Each row is a point. Each table stands for the endless flat space through its points: a line for two points, a plane for three, and so on. The two share one point or none. Which?
In the rows, 128 means zero.

First:
[[128 169  98]
 [116 183 108]]
Second (2 x 3):
[[135 176 113]
 [134 174 104]]
They share: no point

First, 5 rows:
[[183 145 129 115 155  65]
 [153 149  77  73 135  61]
 [141 153  87  78 131  82]
 [119 151 151 122 104 148]
 [123 113 121 123 121  89]]
Second (2 x 6):
[[147 147 114 109 112 101]
 [144 149 105 112 105 107]]
They share: [150 145 123 106 119  95]

First, 3 rows:
[[122 162 126 195  84 167 109  90 130]
 [112 182 153 173  94 154 104  85 159]
 [152 142 101 145 114 162 144 125 115]]
Second:
[[120 182 139 174  75 157 143 100 152]
 [161 228 107 129 118 197 155  78 180]
 [ 96 153 149 184  81 138 109  78 138]
 [151 169 153 125 150 178 109 140 126]]
They share: no point

First, 4 rows:
[[ 91  99 101  79 140 194  92 139 111  84  51 114]
 [ 81 118 113  65 145 150 124 135 146  67 100 119]
 [104 107 109  47 108 162 145 153 142  56 114  93]
 [ 92 103  91  92 141 167 117 129 103  94  65 137]]
Second:
[[105 132 109 117 145 155 145 166 144  70 126 151]
 [ 87 106 108  75 110 127 146 135 119  98  97 151]
 [ 89  82  69  43 131 135 163  92  46  90  44 107]]
They share: no point

First, 5 rows:
[[124 166  55 166 164 173 136  92 140 137 150 120 177 108  92  76  97 106]
 [ 88 188 136 139 150 133  93 151 107 116 153 143  69  96 183 119 148 115]
 [ 81 193 120 170 151 132 125 132 140 133 146 136  73  86 208 135 157  93]
 [116 144  64 155 144 138 110 142 158 136 161 118 146  57 124 126 117  93]
 [ 67 183 140 156 165 152 111 128  88 127 156 108  71 100 184 105 165 125]]
Second (6 x 18):
[[101 181  75 184 113 169  87  97  85 101 173 121 110  85 105 106 117 150]
 [129 184 131 195 194 179 144  80  76  98 153 142  92  77 143  43 112 137]
 [105 147 112 143 214 168 144 164  87 141 109  92 157 116 161  59 143  92]
 [105 135  99 114 162 134  95 135 129 138 146  85 145 115 120 126 148 102]
 [ 98 196 147 136 227 172 153  97 118 140 179 148 104  88 135  16 108 120]
 [ 61 153  86 134 176 189 112 152 119 166 168 113 146 144 143  84 120 126]]
They share: [ 99 166  99 149 163 162 110 120 104 127 158 112 127 101 124  87 127 123]

First:
[[161  79  63 110 202 111 129 174 143 104 148 187 210 107 131  78 165 148
  128 114 131 131 180 118]
 [128 144 120 119 136 170 141 159 161  97 143 104 149  80 106 128 144 109
  111 129 103 117 143 115]
 [170 109  72 113 190 144 138 174 119  95 133 166 183  98 131  93 168 145
  104  99 110 158 171  97]]
Second, 6 rows:
[[148 166  93  72 168 156 148 211  95  65 181  98 160 113 119 103 129  89
  114 129 166 146 169  83]
 [125 106  96 138 137 179 108 173 201 125 119 140 202 153 138 125 146 104
  110  80  85 160 121 130]
 [198 145 102  79 158 152 194 170 127  89 160 100 149  49 150 119 152 142
  107 128 149  96 170  90]
 [135 136  99 134 223 136 159 152 101 119 145 103 186  49 110 108 139 126
  114 124 133 122 193 144]
 [177 100 107 116 109 167 147 144 211 106 118 153 158  88 149 124 177 154
  107 106  81 107 125  98]
 [148 130  61  98 180 185 170 245 157 150 176  86 220 134 138 165  91  71
  105  81 128 157 153 171]]
They share: [143 124  99 116 160 153 138 165 149  98 142 133 168  89 116 111 153 124
 113 120 110 128 156 112]

First (2 x 24):
[[200 126  98 173 112 110 160 153 129  66 146  87 147 122 152 106 113 147
  166 185  90 187 135 174]
 [145 161  88 133 162 155 125 148 179 101 171 132 177 172 152 121 103 102
  151 135 120 152 115 134]]
Second (3 x 24):
[[154 170  67 159 155 117 149 148 136  56 127 147 151 166 188 132  95 112
  151 140 107 149 125 149]
 [180 124 117 139 129 157 129 152 182 118 195  81 179 138 116  98 119 128
  163 170 109 183 121 151]
 [186 143 107 129 144 142 168 154 156  93 159 111 144 159 157 102  96 101
  141 157 103 165 105 145]]
They share: [167 147  92 149 142 137 139 150 159  87 161 114 165 152 152 115 107 120
 157 155 108 166 123 150]

First (5 x 24):
[[142  97 124 143 136  90 101 169 170 115  88  67  98  91 157 178 124 146
   89 162 105 147  66 126]
 [131 103 185 214 118 101 153 232 143 180 105  65 115 143 228 182 162 146
   45 162 166 171 109 162]
 [ 88 110 174 164 132 100 155 144 132 162  99 122 130 151 146 141 151  97
  101 155 200 180 123 177]
 [ 60  28 182 162 120  52 107 130 130 132  99 122 126 129 120 121 147 101
   89 153 162 180 103 183]
 [ 93 143 151 120 174  95 141  74 135 146 105 147 113 125  78 128 128  44
  145 134 188 165 145 170]]
Second, 5 rows:
[[159 156 124 160 164  98 119 188 198  89 135  80  39 104  74 104  79  76
  134 156 146 171 124 171]
 [102  95 171 145 171 101 147 137 138 129 105  70 102 123 135 151 130  95
  118 161 151 125 127 151]
 [113 132 116 178 154  74  91 152 198 147  91 116  99 122  98 138 155 124
  130 162 120 231  96 175]
 [118 117 131 175 163  93 101 163 186 121 113  92  80 127 105 135 124 105
  128 163 139 185 115 173]
 [123 136 115 175 179  97 112 159 197 127  99  81  76 122  90 117 127 112
  145 174 119 199 119 183]]
They share: no point

First (5 x 24):
[[191 214 170 134 130 140 191  72  59 109 164  77 164  91 163 128 169 179
  135 112 193 129 155 195]
 [116 141 128 112  96 155  80 118 132 105 124 117 129 125 160 105 127 153
  132  89 124 123 184 111]
 [162 217 124 110 117 152 138  92  81  95 135  99 133  80 190  88 156 197
  192  72 145 112 227 154]
 [ 81 105 167 110  66 207  36 169 122 156 124 100 180 112 181 121  64 152
  131  92 121  92 143 140]
 [142 170 127  95 101 182 102 112 127 111 143  76 142 132 144 112 124 199
  127  86 115 106 201 126]]
Second:
[[133 200 148 120  54 148 137  92  66 150 103 123 117  89 149 146  92 189
   95  83 187  73 149 148]
 [137 187 187 136 137 165 119 100  99 117 116 114 142 130 162 100 139 163
  134 127 168 112 182 125]
 [118  98 157  86 110 142  93  84  73 143 163  37 202 143 146 127 163 194
  109 116  91 151 172 159]
 [173 158 140 158 150 182 111 128 154  74 167 101 167 109 187 104 142 119
  153  97 147 137 157 130]
 [171 196 147 161 130 181 128 129 146  80 142 130 134  98 181 107 122 124
  148  94 182 112 155 130]]
They share: [142 162 153 120 105 159 119 107 104 116 143  94 153 115 158 121 133 164
 124 102 151 121 161 149]

First (5 x 24):
[[163 128  85  66  82 152 116 181  77 148  97 146 111 154 141 181 118  95
  172 124 173 112 124 109]
 [156 133 105  60  81 132 158 158  60 132  90 148 114 155 141 156 133 117
  154 124 151 116 144 134]
 [112 199 159 109 157  45 197 121 147 116 103 152  46 118 153 147 165 129
  106 141 150  78 179 125]
 [126 197 146  94 146  67 169 150 139 137 117 153  37 121 169 170 160 131
  130 122 182  87 164 105]
 [129 139  91 106 124 120  93 139 149 102  79 123  92 132 135 173 104  74
  157 151 179  59 108 102]]
Second (5 x 24):
[[142 137  94  82 105 122 130 154 151  72 105 135  77  99 113 113 151  95
  113  92 192  90 162 148]
 [139 138  88 102 105 111 159 176 151 130  85 152  60 125 129 157 170  74
  144 138 162 118 129 138]
 [140 130  78 102  86 112 171 193 166 150  82 170  35 132 141 169 195  54
  150 151 156 143 104 139]
 [129 130 131  32  84 128 115  99  92  81  86 164 101 144 155 149 134  93
  100 102 177  55 138 152]
 [121 145 131  72 149 115 124 106  78 110  54 134 130 143 127 178 118 101
  132 115 169  31 163 159]]
They share: [136 150 113  92 115 106 149 142 112 120  88 143  95 139 135 158 131 100
 139 143 151  89 144 123]

First, 3 rows:
[[145 169  79 163 129 156 104 157  81 132 121  85 144 173 120  72 143 183
  108  81 152  92  98 150]
 [125 114 123 136 159  84 181 170 132 153 101 107 107 146  76 176  53 162
  159 158  78 154 137 123]
 [125 124 105 150 139  98 167 164 120 141 111  93 101 160  94 158  73 184
  147 144  86 150 119 127]]
Second:
[[142 110 104 134 152 130 154 149  94 150 119  97 120 167  70 129 122 183
  146  93 107  55 126 116]
 [ 87 115 117 154 115 143 154 191 147 179 175  93  97 180  97 148 104 115
  118  99 103  94 161  97]
 [ 78 142  42 192 142  76 113 175 118 150 187  74  98 161  56  89 141 139
   99  56 159  78 156 111]
 [100 155 116 172 113 111 113 184 137 121 143  90 124 151  89 118 102 150
  121 104 100 153 130 115]
 [117 129 136 132 126 176 182 193 135 202 126 121 121 184 140 165  66 112
  115 144 110 133 147 130]
 [ 86 146  41 159 129 121 144 211 115 245 168  94  84 224 154 148  89  81
   90 116 195 101 179 108]
 [143 171 118 161 134 106 112 157  95  89  80 112 161 133  77 104  98 204
  130 111 102 165  96 140]]
They share: [137 144 102 148 147 123 139 164 105 144 110  98 131 158  97 119 101 168
 132 116 120 118 119 138]

First, 3 rows:
[[ 90 148 172  94 126 137 111 140 157 159 177 135 172 129 132  74 132 147
   98 156 120 100 165 152]
 [ 87 135 178  85 117 125 125 140 159 169 194 145 178 142 124  59 125 149
  102 169 107 105 168 152]
 [ 92 175 168  85 142 150  80 125 114 154 159 135 183 122 169  79 150  99
   52 139 132 110 118 117]]
Second (5 x 24):
[[ 42 190 153  90 101 145  80  76 187 165 175 135 183  98 143  59 123 115
   76 100  98 105 159 151]
 [ 75 158 175  88 149 176 164 173 198 167 123 155 131  58 154 135 105 128
   67 159 136  60 154 156]
 [141 128 175 118 122 146 128 182 144 113 138 107 119 127 181 102 174 161
  130 210 199  57 154 171]
 [ 75 152 134  95  70 148 101  93 182 130 151 115 151  91 166  51 157 115
  104 150 160  79 143 150]
 [115 132 147 138 129 180  64 105 128 137 195  71 173 158 114  53 167 152
  121 165 140 104 186 136]]
They share: no point

First (5 x 24):
[[133 162  87  80 166  88  84 165 136  77 159 123  66 172 117 129 136  81
  121 154  79 128  81 158]
 [108 110  50 125 126  73 126 159 115 137 139  89 124 138  71  66 104  97
  121 199 115  52 132 161]
 [ 75 170 115 102 102 116  98 168  83 143 143  87  86 180  87  56  71 135
  192 161  93  68 157 105]
 [ 98 177  93 114 104  78 109 180  82 175 135  92 127 152  98  41  61 119
  148 163 112  23 171 134]
 [165 183 113 168 152  86  87 126 140 138  86 129 132 164 112  71 103 147
  138 195 114  55 132 168]]
Second, 7 rows:
[[134 162  77  69 147  62 137 151  94 131 128 100  96 183 118  97 158 123
  140 137 115 127 105 107]
 [ 44 184  33  81 152  87 162 130  26 111  93 107  24 184 110 129  73 181
  171  98 117  68 137  46]
 [114 196  78 115 167  98  79 159 135  83 121 156 110 142  92  82 121  98
   84 169 126  86 111 184]
 [123 189  89 133 138 103  54 150 131  85 120 149  74 138 121  65  68 106
  107 190  91  70 112 203]
 [104 169  51  58 155  61 135 143 108 104 114 162  76 166 147 119 139  95
  120 148 117 104  78 147]
 [106 159  74  99 147  94 103 123  76  59 103 103  35 144 107  47  35 159
  167 158 124  58 159 115]
 [108 189  74 117 148  96  69 148 135  78 116 174  76 137 129  85  81  91
   98 185 102  68  97 207]]
They share: no point

First, 2 rows:
[[118 136  92 114 141 121 126 110 138 151  99 136 138 137 122 112 144 123
  151 166  96 111 148  96]
 [102 138 100 116 141 129 112 106 136 149  85 116 142 153 140 102 166 143
  165 170 110 111 138  82]]
Second (5 x 24):
[[164  99  84 140 175 143 129 165 122 210 140 156 188  96 112 106 108  95
  133 183 114 136 119 114]
 [ 94 154  98  79 136 129 112 101 155 173 148 102 121  76 116  92  80 139
  162 116  93 127 157  79]
 [116 130 106 124 114  99 144 104 149 119  99 149 128 153 136 107 149 128
  143 181  71 123 183 103]
 [140 174  44  81 156 131 132  83 144 139  57 153 114 150  63 164 156  78
  166 148 106  40 127 110]
 [ 89 168  85  65 148 130 106  89 147 178 137 102 109  74  98 107  83 132
  160  99  96 109 144  77]]
They share: [126 135  88 113 141 117 133 112 139 152 106 146 136 129 113 117 133 113
 144 164  89 111 153 103]

First:
[[ 80 129 152 140 105 161 122 113  91 116 126 111 171 147 129 125 124 113
  145 167 120 183 130 175]
 [115  84 162 155 140 111  87 108  91 161 111 131 141 142 109 130 119 158
  175 167  80 153 120 140]]
Second, 7 rows:
[[144 102 117 185 158 157  87  71  98 160 120 126 202 126 142 128 116 195
  145 201  71 207 132 160]
 [ 78  48 200 133 124  73 108  88 106 125  77 123 156 124 126 174 159 115
  133 193  93 127 154 184]
 [118 114 116 159 108 113  70  76 100 117 169 163 210 146 134 138 101 155
   89 131  51 203  68 140]
 [112 148 168 151 127 131 109 162  73 178 129 114 205 191  78 155  61 134
  143 141  64 175 123 113]
 [144  88 152 179 167 154 110 102 102 192  75  97 197 136 118 131 114 171
  163 216  76 174 178 179]
 [ 62 128 199 132 148 132 110 122  59 142 104  97 120 132 120 184 126 166
  225 221 144 182 154 100]
 [134 172 109 177 137 171  82 125  67 161 176 137 201 175 106 129  64 182
  159 147  64 227  83  93]]
They share: no point

First:
[[165 177 130 152  80 141 162  84 111 135 125 153 122 144 133 177  69 138
  151 150 135 111  71 126]
 [149 142 113 140  85 153 161  94 120  64 103 150  69  86 166 151 112 115
  177 145 139 103 118 157]
 [110 145  81 131 143 147 166 129 168  92  64 151  85 167 163 118 117 118
  136 143  79  78  98 155]
 [157 145 119 115  96 160 204  82 129  86  96 120  90 133 158 157 107 148
  177 138  77  53  93 161]]
Second (6 x 24):
[[206 114 127  95 119 156 187 109 119 129 101 145 105  58 221 159 119 155
  121 230  76 129  56 113]
 [144 155 143 136 121 110 200 147  90 116  83 198 122  94 206 185 112 161
  102 168 109 131  79 135]
 [149 152 136 149 112 124 196 129 103 114  99 211 126  64 222 182  98 186
  110 160  98 152  79 149]
 [187 146 117 100 120 157 171  99 121 108  94 111  81 122 162 139 123 105
  140 216 115  70  70 104]
 [161 162 107 161  98 166 171  73 137  90 129 181  96  63 197 147  83 176
  149 160 106 130  84 154]
 [128 151 110 148  91 134 168 101 118  85 113 156  67 164 128 164 101 104
  162 145 137 108 100 138]]
They share: [148 159 114 144  95 146 162  97 126 103 105 152  97 130 150 156  93 126
 156 147 125 102  92 142]
